Each row is a point. The window is the flat piece filled in between its corners: a triangle in 3 columns, a solid with four corners in 4, and so on. A path goes straight from each point to the next, and from the last back to the first. After which points does the path pass through the window?

Window, 4 rows:
[[-57 -32  52   1]
 [ 13  24  -8  -9]
 [ 12 -14 -11  24]
 [ -5  75   7  12]]
Path:
(1): [ 12  49 -62   5]
(2): [ 6 54 48 14]
(3): [ 24 -27  50  15]
(4): [ -4   7 -55  27]
(5): [  2  42 -26  10]
(6): [ 30  56  22 -11]
(7): [25 65 25 -3]
(8): [ -7  53 -48  18]
(9): [ -3  45 -12   5]
(10): [  8  54  44 -17]
(11): [ 30  29   9 -18]
(12): [-17  10 -16   6]
(13): [  3  28 -38   7]
(14): [31  3  0 31]
(15): [ 14   3  56 -25]
(16): [ -6  57 -36  16]
Through the window after points: 3, 11, 15

Window, 6 rows:
[[ 30 -45  -3 -59 -22  20]
 [ 13 -38 -13  59 -16 -22]
 [ 19   3  43 -21 -88  50]
 [-18  34 -47  34 -25 -27]
 [-28   2 -17  46  22 -14]
 [ 60   0  22 -45 -12  15]]
Path:
(1): [ 39 -22 -23  26 -56  23]
(2): [ 49  -6 -27   4 -29  65]
(3): [ 13  -7  13 -12 -31 -35]
(4): [ 38  -3  31  14 -45 -52]
(5): [-21  13 -39  33   2  46]
(6): [ -1 -23 -25  70  14  18]
(7): [-16   1  -7  21   0 -26]
(8): [ 16  -4  13 -27 -21  -1]
(9): [ 21  19 -21   6 -13  44]
(10): [ 21  15 -59  14 -33  34]
(11): [ 40 -16  43 -23  -5 -18]
(12): [-22  -8  63   2 -22 -13]
Through the window after points: 6, 10, 12

Window:
[[ 31  24   9 -38  66 -21 -55 -46 -26]
 [-19  -5  23 -11  33  16 -47   9 -43]
 [-36 -48 -18  51  38 -19  72 -33  62]
 [-35 -59 -45 -12 -16  18   5  21  45]
 [-21 -10   4 -20 -13  41  86  12 -28]
 [  6 -21  -5  16  94 -48   9  58 -60]
 [ 30  -7  41 -11  16  15  15  37  24]
 [ 26  34  -1  17 -12 -14 -20 -70  13]
 [-34  12  17 -20  -5 -24  38 -14  -1]]
Path:
(1): [-21  40  -2  28  51  43   9  42 -30]
(2): [-17   9 -11   0  49   9  31 -33  43]
(3): [  9 -35  19   0 -79 -29 -20 -36 -21]
(4): [ 11 -30  12 -37  -9 -25  -2 -46   4]
(5): [ -7  63 -12  21  68  38  13  17 -33]
(6): [-29  34  16 -24  61   7  19  45  33]
(7): [ -4 -54  -3   0  12  -4  12  17 -42]
(8): [-30 -39  32 -15 -37 -20  21   1 -28]
(9): [ -2  -1 -14  22  57  16  49  16  26]
(10): [-43   7  -7 -14  20  14  20   4  20]
(11): [  5 -33 -13  -4  26 -33  -4 -16 -15]
(12): [ 28 -28  30 -17  29 -27   6 -10 -35]
(13): [-21  15 -10  25  50 -16  14   7 -10]
(14): [-8 60 16 -8 35 -6  7 18 27]
(15): [ 24 -41  -2   4  14 -16 -32 -35 -11]
(16): [-13 -81  14 -18 -30 -31  48 -21  44]
Through the window after points: 4

Window, 12 rows:
[[ 11  57  47 -20  43  14  30  18 -40 -57 -52 -87]
 [-13  22  52 -67 -16   3  27  10  29 -37  11 -37]
 [-52 -16   2  52  32 -21 -41  -1  33  25   5 -22]
 [ 20 -40   6  12 -60 -15 -22   8   4   5  18  46]
 [-22 -65   5  -4  -8   1 -20 -43   2 -16  31  39]
 [ 21   8  -8 -13  -6  -7 -14 -44  36 -15  36  40]
 [-25  61  35 -47 -10  25   0  -8 -28 -11 -58 -71]
 [-23  10   0   8  24  31 -13  29 -49  39  24 -16]
 [-43   1  12  -8 -11 -90  20  -1 -47  70  -6 -43]
 [-21 -42 -55 -32  -6 -55  -9  30 -39  84  -6 -55]
 [ 11 -22  32 -34  -5   6  23 -17  39   4 -16  52]
 [ 50  16  73 -59 -10  34  10 -20  -6  -5  -9 -57]]
Path:
(1): [  3 -18  -1 -13 -14 -24 -41  19 -27  30  -7   3]
(2): [-30  16  15 -20  19 -20 -29  -6 -10  10 -32 -22]
(3): [-18 -11  17   0   1  -9  30  -4  -5  20  30 -37]
(4): [-22 -40  23 -18 -35  15  67 -39  13 -15  34 -17]
(5): [ -3   7   3 -18   1 -32 -38  11 -15  21 -26 -19]
(6): [  4 -46  73 -65  40 -21 -38  -4  35 -14 -74  25]
(7): [ -6  21 -18   1 -33  10  29 -11 -40  21  41 -55]
(8): [-17   7  29 -19 -26  24  24 -24  14 -15  28 -33]
(9): [ 19   7  44 -59   5 -19  -7  21  10  -7 -21 -15]
(10): [ -2 -19  16 -83  -2 -22 -33  42  -3   8 -35  41]
(11): [ -6  -6  29  23  -5  19  16 -53   2  -2  26 -53]
(12): [-11 -21   6  30  17  10  24 -15  32  37  13 -23]
(13): [-37  22  17 -32 -11 -65 -48   4 -27  -7  -7 -12]
(14): [ -4  27  34 -30  20   8  -3  37 -24 -19 -26 -40]
(15): [ 10  29  22  16  24  11  66 -69 -22 -27 -11 -76]
(16): [-24  -8 -35 -29  10 -13  45 -19   7  37  24 -50]
Through the window after points: 6, 8, 10, 12, 14, 16

Window, 14 rows:
[[  3  -3  43   6 -35 -18  21  -5 -43  10 -38  37  11  37]
 [ 11 -45 -70  23  31   5  50  -1  27  27   5   8 -25   2]
 [ 10  39  18  50  72  31   1 -48  11  20 -32 -13  -1 -17]
 [ -8   4  21  -6 -49 -12  10 -29 -26  17  55  23  48 -67]
 [  7  29  39 -10   5  23 -38  17   8 -69  23  -8 -40   7]
 [-52 -48  14  17  81 -11  37  26  13 -12  26   5  15  26]
 [ 42 -17 -24 -11  31 -16 -42  29  10 -17 -19 -46  20 -82]
 [ 80 -21  -2  16  12  42  90  56 -35  -7 -17  14  30  15]
 [ 14 -20  15 -44 -29  23  -7  -6  22 -14 -46 -14  11 -30]
 [-24   2  -8 -35 -38  31 -10  41   3  15   4 -24 -34  59]
 [ 33  25  50 -29  34  43 -40 -28 -70 -38 -40  -5   0 -18]
 [-76  21 -34  18   5  18 -23   1  36 -75 -18  12  19  49]
 [-64  10   9 -26 -80 -19  29  21 -36 -13 -28  11 -10 -21]
 [ 17 -50  11  -2  43  -3  45 -20  12 -27  40 -74  16  64]]
Path:
(1): [ 19  22  21 -52  18 -26   4 -14 -12 -60 -13   1  -3  -1]
(2): [  6 -33  17  48 -21  63  18  32 -16  51  -7 -13  -4  -9]
(3): [ 18 -49  43  20 -45  46 -43 -25 -71 -12  16   0 -14 -17]
(4): [ -1  43 -32 -32  27 -14  45  19  48  -9 -23  -8   5   8]
(5): [  0  24 -18 -30   0  -8  12   5  -7 -33 -10  10 -29  27]
(6): [-53 -20  38  34 -29  18   5   1 -12   4 -30  -2  44 -19]
(7): [ 27 -38 -16  43 -28  38  -7  13 -20 -28 -15  12 -29  -7]
(8): [  1  33  31 -28  10   6  -2  -5   1 -23   5 -13  11  -2]
Through the window after points: 5

Window, 14 rows:
[[-70  29   3 -26 -51  19 -18  34  -5  13   7   9  13 -24]
 [  6 -20  35 -19 -57  16 -11 -19  -5  32  25   9  10 -14]
 [-35 -25   8 -52  26 -13 -33  43   1 -46  44 -38 -25 -27]
 [  6  36  35 -26 -64  -9 -67  24  -3  -5  14 -11 -35  -1]
 [ 35  14 -43  15  34  22  47 -22  -3   4 -47   2 -48  -7]
 [-10 -27  26 -29 -47  -8 -48  31  -6  24 -39  12   8  33]
 [-21   0  -4  -6 -68 -31 -51  20  -4  90  13  -8  -8  -6]
 [-19   0   2  48  28   5 -15 -44  -5   3 -17  26 -35  11]
 [-24  36  44 -62  64 -18   4  28 -45 -20  37 -20 -29   4]
 [ 49  34   0  32 100  24 -10  -9 -15  -4 -29  -5   2 -34]
 [ 77   4 -53  45  66  29  -1  -6 -26 -11  -4  76 -27  25]
 [-36   1  19  -7 -74 -64  -9  15 -23   9  -8   9  13 -42]
 [ 17  25 -51   9  23   2  -4 -47 -26 -12 -12 -10  17  20]
 [ 33  19 -14  56  40   7  35   8  18 -12   2   1   1  36]]
Path:
(1): [ -8  47 -46 -14  19 -59  -1  -5  -5  22  10  75  40   8]
(2): [ 12   1   5  10  12  21  -7  -1 -18  -8   5 -23 -28  -4]
(3): [-59 -17  20  43 -11  23 -19  29 -61 -24  13 -16  -6 -14]
(4): [ 17   6  -5 -49  -4 -19 -25   0  21  12  16  -7 -14  -6]
(5): [ 12  11 -16 -37   6   8   9  -4  45 -11 -48  35  22  -9]
(6): [ 19   9 -12  52  51   8   7  -1 -72  10  20 -48 -80 -13]
(7): [  40    8  -22   42   54   30  -14   -6 -107  -13  -11   11  -33   14]
(8): [-32  22   2 -26 -26 -31  10 -11  98  19   8  -5   7 -28]
Through the window after points: 3, 5

Window, 14 rows:
[[-65  40  33 -13  18  56  25 -36  -1  39   2 -46  66   7]
 [ -7   5 -30  12  -2 -53 -23 -66  12  -3  10  79  34 -36]
 [-33 -20 -52 -18  16  -8  -7  26   6  -8  46 -27 -46  -8]
 [ -3 -16  -5 -59 -27 -35  34  48  26   5  50  -9 -34  15]
 [-42  15  61  28  21  48   2 -15  -9  30  42 -31  54  43]
 [  5  -1 -27  28 -46 -19 -20 -63  39 -12  -4  11  47   1]
 [-13 -17  15   5   0  -7  31  -8  19   4  19 -26 -71 -10]
 [-14  48  39 -20  42  34 -40 -31  39  21  14 -16  38   3]
 [ 34  16 -35   2 -24   8 -10 -78  -4  -8  23  44  10  -9]
 [-12  22   4   1 -24 -20 -30 -90 -12 -53  13  13  41 -19]
 [ 22  10  -2 -21  31 -11  21  46 -19 -21 -16 -56  -5   4]
 [-17  88  26  13   1   6   1  -1  -5  19   9 -45   7  24]
 [-22   2 -34 -14  42   5  41  41  44 -53  46   2 -31 -21]
 [-66  42  38 -10  45  54  -6 -30  12  12 -11  -8  25  64]]
Path:
(1): [-13  25  -4  13 -17   2  -8   8  14 -10  -2 -10  -7 -17]
(2): [-43   2  40 -20  -6  44 -28 -26  22  -4 -41  21  23 -25]
(3): [ -8  55 -27   6  33 -17  29 -18  -8   9  72 -39  -7  76]
(4): [-32  43  -2  -2  56  11  24 -30   4   1  36 -36  33  38]
(5): [-25  20  25  -6 -17  27 -23 -11   8   5  -2   4  27  -3]
(6): [-37  37  22  36 -17  44  -5   3 -39   4 -32  50  34   9]
(7): [-18   3  23 -13  36   1   5 -36  28  15  57 -55  27  22]
(8): [  3  10   9 -49  32 -27   5 -69   5   7  76   2  14  61]
Through the window after points: 2, 6

Window (14 x 14):
[[-26  18  29 -20  21  64 -36 -44 -23  -5 -18 -10   9  49]
 [ 24   1 -48  52   7 -28  65  88  20  44 -44 -19   3  16]
 [ -2 -54  10 -66 -27 -34  26  38  20  36 -54 -23   7  27]
 [-33 -28  55   9  23  27 -44 -47  28 -46  -2  10 -30 -10]
 [-53  10 -21 -32   3  28 -11 -62  13 -46 -22  49  11   1]
 [ 18 -42 -20  -1 -38 -12 -10  64 -35 -26 -45 -12  24   9]
 [-18  32  12 -15 -16  20 -58 -49  32  -8  24 -14  36 -23]
 [ 74 -24 -32  32 -52  30  74  34  -8  44 -17   4 -20 -14]
 [-59  14  27 -26 -14   9 -10 -18 -26 -26  54  12 -21  14]
 [ 24 -69 -41 -41  43 -29   7  34 -31  34 -13 -14  14  -6]
 [ 32 -23  33  -6   6 -46  42  28 -30  22 -38  23  51   2]
 [-58  38  24 -18   1  22 -31 -56 -29 -15 -37 -18 -25 -50]
 [ 81  -5 -55  59 -48 -52  21  50 -13  79 -45  32 -42  30]
 [ 97  32 -31  -5  -6 -26  41  56   5   1 -34   0 -38  12]]
Path:
(1): [ -6 -14  38 -26 -44  31 -19  60  16  24 -28  27 -26  -5]
(2): [  6  -8   5  -1 -19  22   8  42 -13  17 -36  18 -15   0]
(3): [ 12  -5 -41  26  23 -38  19  11   6  -4 -23 -51  43  38]
(4): [  -2   -7   -2    6  -18 -107   49  -36   -8  -20  -17  -23   10   -7]
(5): [ 18  11 -19  -8  -8 112 -52  33   1  31 -21  19 -39  12]
(6): [ 14  -6  14  -4  -1  -1 -17  33   3  24 -16   6  15   3]
(7): [  3 -19 -17   6 -13 -38  94 -41 -32 -31 -38  -7  16   0]
(8): [ 17 -42 -28  -7 -20 -33  24 -21   8 -34 -24 -54 -19  57]
(9): [ 22  16  23  -1   8   7  -3  47 -20  54 -42  55  36 -42]
(10): [  0  12   0 -25   3  22  -3  13 -19  18 -28  43 -11 -19]
(11): [  5 -17  11   6  -4 -25   8 -17  12 -18 -14 -10  27  15]
(12): [-10 -36 -14   8 -28 -13  20 -30 -26  -8 -17 -29  10  42]
(13): [ 14  11 -11 -20   5  11 -10  32  -1   5 -35  27  -9 -32]
(14): [ 26 -13  -4 -17   6  37   0  33  16  14  -2  36   5   0]
(15): [ -6 -12   2  21 -28  -6  10 -39  -8 -12 -24 -22 -18  -9]
(16): [ 11  -2 -34 -11  40 -41  19 -75 -45 -15  -3 -30  31  14]
Through the window after points: 2, 6, 10, 12, 14

Window, 14 rows:
[[ -71   92   48   27  -17   21  -50  -57  -24   -3    1  -12   36  -35]
 [  14  -24   30   -5   15  -26   36  -23   -7    1  -43   67   33  -28]
 [  -5    0    6  -14   42   41  -17   -1   43   27   26   29  -32   49]
 [ -22   41   46    0   45   47   39  -65  -18    2   48  -22  -10  -48]
 [  11    2    0  -10   -6   42  -32  -29    1  -19  -44  -25  -29   34]
 [ -36    7  -45   61   11  -58  -46  -15   38    1   33    3  -43  -60]
 [  28  -39   -1   17  -38  -19  -43    8   21   22   11  -15  -19    5]
 [ -21   37  -41  -48   18   42   16  -28 -107   50  -32  -20  -26   51]
 [ -30  -17    6   72   25  -33  -61   23  -14  -22   34  -35    7  -62]
 [ -26  -18    0  -68   14   15   -3   -5   39   23   -5   -4  -77  -12]
 [  -9   40    3   12  -12   19   19   23   27  -17   17   47  -14   -6]
 [   8  -50   -7   -9   12  -22   22   10   43   15  -19  -32   10   21]
 [   9  -48    1  -23  -16  -21  -18   -6   -2  -35   19  -31  -19   62]
 [ -36   19   51   47   40   24   43   -6   -7   23   23   20  -44   20]]
Path:
(1): [-85  -3 -41  50  13  47   1 -44  -1  33 -21  63   4  29]
(2): [-69   7 -43  21 -33  50 -16 -41   6  69 -23   6  16  -5]
(3): [  7  19  -3 -47  33  11  15 -11 -69   8 -15 -13 -40  34]
(4): [  2  15  10   2   1 -15 -16  -5  -2  -1 -12   2 -24  10]
(5): [-59 -54 -34  13  12  29 -18 -11  48  14  30 -12   0 -10]
(6): [-62  -1 -42  38  11  66 -11 -51 -14  -6  47  15  21 -10]
(7): [ 18  17  69  -1  10 -50 -21  14  45   5 -10 -19 -37 -18]
(8): [ 33  50  21   4  33 -21   2   8   4   3  -9   1 -30 -12]
(9): [-25 -19  -3  10 -19  17   2   2  23   3  15  15  -8   7]
(10): [-38 -11 -16  -4  19  36 -19 -28 -12  11  19  11 -15  -7]
(11): [  7  23  38  24   3 -53  -3   3   9   1 -13 -38 -33   3]
(12): [ 36  10  50 -28  17 -43  -4  26  -8  -8  41 -56 -38 -30]
Through the window after points: 2, 8

Window:
[[ 36 -11  35  32  47 -24 -39  -2 -12  18   1 -15  51  13]
 [ -2  24  15 -18 -32 -41  45 -41 -80   9  -1  59   6  25]
 [ 56 -21 -19   5 -38  44  38  22  -9  42  -6 -17   8 -43]
 [-11 -21  15  29  32  32 -42  37 -35  26 -37  14 -30  42]
 [ -6 -30 -12   5  24 -27 -44  51 -49  -8 -24  54  22 -42]
 [  6  -2 -59  37  -6  29  29 -38   3 -18  -7 -10 -22   1]
 [ 34  33 -12   3  44 -59  -6  -6 -11  50  -4  14   2 -68]
 [ 23  -5  -1  -1 -68  47 -39  13 -13   2  50 -10 -17  16]
 [-25 -17  12  -7 -85  -6  30  -7  22  18 -13  20  34 -10]
 [  7 -53  17 -30  20  37  35 -93  22 -40  -8 -26  -3  16]
 [ 17 -23  -3 -71 -18  55  14  60  32 -28   8  18  19  36]
 [ -5  -4   0 -19 -12  37  39 -45   3 -36 -53 -49   5  -2]
 [-35 -37  52 -38 -26  -4  63  10 -51 -18  57  -9  23  13]
 [-15  11 -30  48  27  67 -16 -59   2  -6 -13   2  13 -52]]
Path:
(1): [ 62 -38  55 -13  12  10  17 -47   9 -27  -1  49 -24 -20]
(2): [-51  -6 -56  -4   5  33  19 -36  -6   2  -8 -68  30  19]
(3): [  15  -30 -103    3  -40   43   50  -70  -35   35  -14  -29   49   -8]
(4): [  2  12  73  -3  31  10 -27  35   6 -50   0  13 -51  15]
(5): [ 26  -5  35  27  -4  11 -13 -22  -7 -56   5  27 -16  25]
(6): [-21 -13 -36 -17 -19  23   0  15 -17  64  -5 -17  35 -43]
(7): [-21 -13 -36  -8   2  18 -10 -33 -16  14  -5  11  20 -37]
(8): [ 21  -1  45  24  10   5  20  25 -24 -22   1   5   0   1]
(9): [ 30 -11  63   6  12  -4  65  10  19 -35  42   6   2  32]
(10): [-27 -15 -76 -22 -40  45 -27 -45 -35  20 -45  -5  -2 -39]
(11): [-39 -29 -30 -31  24   1 -10 -31 -10   3 -16  10  22  43]
(12): [ 60  14  32  36 -29  15  39 -12 -21 -16   0 -10  -6 -40]
(13): [ 13  -6  11  -3 -35  25  30   5 -20 -32 -10   6 -21 -18]
(14): [ -3 -23 -11 -26  -9  35 -30  -5   7  26  40 -25  36  47]
(15): [ -9 -52 -26  -2 -16   9   1 -31 -75  43  25 -24  77 -49]
(16): [  3  10  14  -3 -16  19  23 -13  -8 -24 -14  27 -17  29]
Through the window after points: 1, 5, 7, 11, 13
